Every row gives one point. Each copy is the shape, with its points in the same order, stretched, turned, moved and blurred by noise. Some copies are also mirrored. Which?

Shape (9 x 3):
[[ 2.5  1.2  3.5]
 [ 1.6  0.7 -0.8]
 [-6.4  7.1 -4.1]
 [ 0.2 -1.5  2.7]
 [ 0.0 -4.0  2.3]
 [-2.3 -3.3 -3.7]
 [ 2.6 -0.4 -0.1]
 [ 1.7 -0.2  2.8]
 [-3.6  0.4 -2.3]]
Copy 1:
[[ 4.3  0.0  1.5]
 [ 1.7  0.8 -1.8]
 [-9.0  3.7  1.3]
 [ 2.2 -3.0  0.0]
 [ 3.2 -4.7 -2.1]
 [-2.6 -2.6 -5.6]
 [ 3.4  0.3 -2.3]
 [ 3.3 -1.7  0.4]
 [-3.9 -1.1 -1.7]]
Copy 1 is: only turned
Copy 2, 9 rows:
[[ 0.8  4.8  2.1]
 [ 1.3  1.6 -1.1]
 [-6.8  2.0 -8.4]
 [-0.5  1.4  3.0]
 [-0.1 -0.7  4.3]
 [-1.0 -4.3 -1.2]
 [ 2.0  1.5  0.2]
 [ 0.5  3.0  2.4]
 [-3.2 -1.0 -2.5]]
Copy 2 is: only turned
Copy 3 (9 x 3):
[[ 2.3  2.9  1.7]
 [ 1.8 -0.2 -0.5]
 [-4.0  2.1 -8.2]
 [-0.5  1.2  2.7]
 [-1.2 -0.8  4.1]
 [-2.6 -3.9 -0.3]
 [ 1.9 -0.6  0.6]
 [ 1.3  1.9  2.0]
 [-3.0 -0.6 -2.1]]
Copy 3 is: only turned
Copy 4:
[[ 1.9  5.8  1.1]
 [ 0.3  2.3 -1.2]
 [ 9.5 -4.3 -4.3]
 [-0.6  2.6  3.3]
 [-3.0  0.9  4.4]
 [-2.6 -4.0 -0.4]
 [-0.7  2.9 -0.4]
 [ 1.0  4.0  2.5]
 [ 2.2 -2.6 -0.1]]
Copy 4 is: mirrored

Shape, 7 rows:
[[-1.5 -2.6  2.9 -0.5]
 [ 3.9 -1.5 -0.8  3.7]
 [ 5.0  1.5 -1.2  0.9]
 [-3.0  4.2 -2.3 -0.2]
 [-3.8 -5.6 -0.3 -1.2]
 [-1.1  5.9 -1.4  1.7]
 [-2.2 -1.6 -0.3  2.2]]
Copy 1:
[[-1.4 -0.9  1.7 -2.0]
 [-0.9 -0.6  4.7  4.9]
 [ 3.3  0.9  4.2  4.9]
 [ 3.2 -4.3 -4.3  2.3]
 [-3.3  1.2 -2.7 -1.1]
 [ 3.4 -5.2 -2.3  3.4]
 [-2.1 -2.5 -0.7  1.0]]
Copy 1 is: mirrored
Copy 2 (7 x 4):
[[-0.8 -0.7  2.5 -3.9]
 [ 3.2  2.8 -1.3  1.1]
 [ 1.7 -0.4 -1.5  3.4]
 [-7.0  1.3 -0.4  0.6]
 [-2.6  0.0 -0.4 -7.1]
 [-5.3  2.4  0.5  3.2]
 [-2.1  2.8  0.3 -2.6]]
Copy 2 is: mirrored
Copy 3 (7 x 4):
[[-0.2 -2.1  5.0 -2.0]
 [ 3.0 -4.7 -1.9 -0.9]
 [ 2.3 -1.8 -3.9 -3.4]
 [-4.0  2.2 -2.6  0.6]
 [-4.2 -5.3  5.4 -1.4]
 [-1.2  3.4 -4.4  0.9]
 [-1.5 -3.5  1.8  1.1]]
Copy 3 is: only turned
Copy 4, 7 rows:
[[-1.5  2.0  4.3 -1.3]
 [-0.8 -3.3 -0.8  3.1]
 [ 1.3 -0.9 -3.9  2.0]
 [-4.5  5.7 -3.6  0.3]
 [-5.0  0.0  4.6 -4.6]
 [-3.4  5.7 -4.4  3.3]
 [-4.6  1.1  1.9  0.5]]
Copy 4 is: only turned

Shape (10 x 6):
[[-3.3 -2.7 -1.1 -3.3 -6.0 -0.2]
 [ 6.4  1.5 -1.4 -0.6 -2.3 -0.8]
 [ 5.2  0.6  1.1  0.6  0.0  1.8]
 [-4.3 -0.4 -3.3  3.0 -3.8 -0.5]
 [ 1.6  1.5  1.2 -2.6  1.9 -0.2]
 [-3.6  5.1 -1.0  4.3 -0.3  4.1]
 [ 0.5 -3.0  1.0 -2.1  4.1  1.1]
 [ 4.2 -4.1 -0.8 -0.2  4.6  3.4]
 [ 4.0  3.9 -0.9  2.8  5.1 -2.0]
 [-4.8 -1.2  5.9  0.2 -3.8  0.6]]
Copy 1:
[[-5.4 -4.6 -1.3  0.7 -0.9  1.1]
 [ 4.1 -3.1  0.0 -1.4 -3.2  1.6]
 [ 3.6 -1.4  1.8 -1.7 -0.6  2.5]
 [-2.1 -0.4 -4.1  3.8  0.9 -0.7]
 [-0.6  0.6  1.6 -3.8 -2.3  1.9]
 [ 0.0  4.7 -1.2  4.2  0.4  3.2]
 [-1.8 -0.1  0.8 -5.3  1.9  1.9]
 [ 1.8 -1.3 -0.8 -5.7  3.4  3.7]
 [ 4.4  3.6 -0.7 -3.1 -1.3 -0.9]
 [-4.2 -0.8  4.9  2.5  1.3  0.1]]
Copy 1 is: only turned
Copy 2:
[[ 3.6 -1.8 -2.0 -0.3 -8.5  0.8]
 [ 5.8  2.9 -2.9  1.4  2.6 -1.7]
 [ 3.6  1.1 -0.1 -0.4  3.7 -1.7]
 [-2.4  0.0 -4.4  0.2 -4.9 -2.0]
 [ 2.6  1.9  0.3 -1.0  2.6  3.6]
 [-5.0  3.6 -0.5 -4.6 -0.5 -2.5]
 [ 0.8 -3.6 -0.4 -2.6  2.7  5.0]
 [ 1.9 -4.7 -2.6 -3.9  5.3  1.4]
 [ 0.5  4.4 -2.9  1.0  8.2  1.6]
 [-1.6 -2.8  5.7  2.1 -5.4  1.5]]
Copy 2 is: mirrored
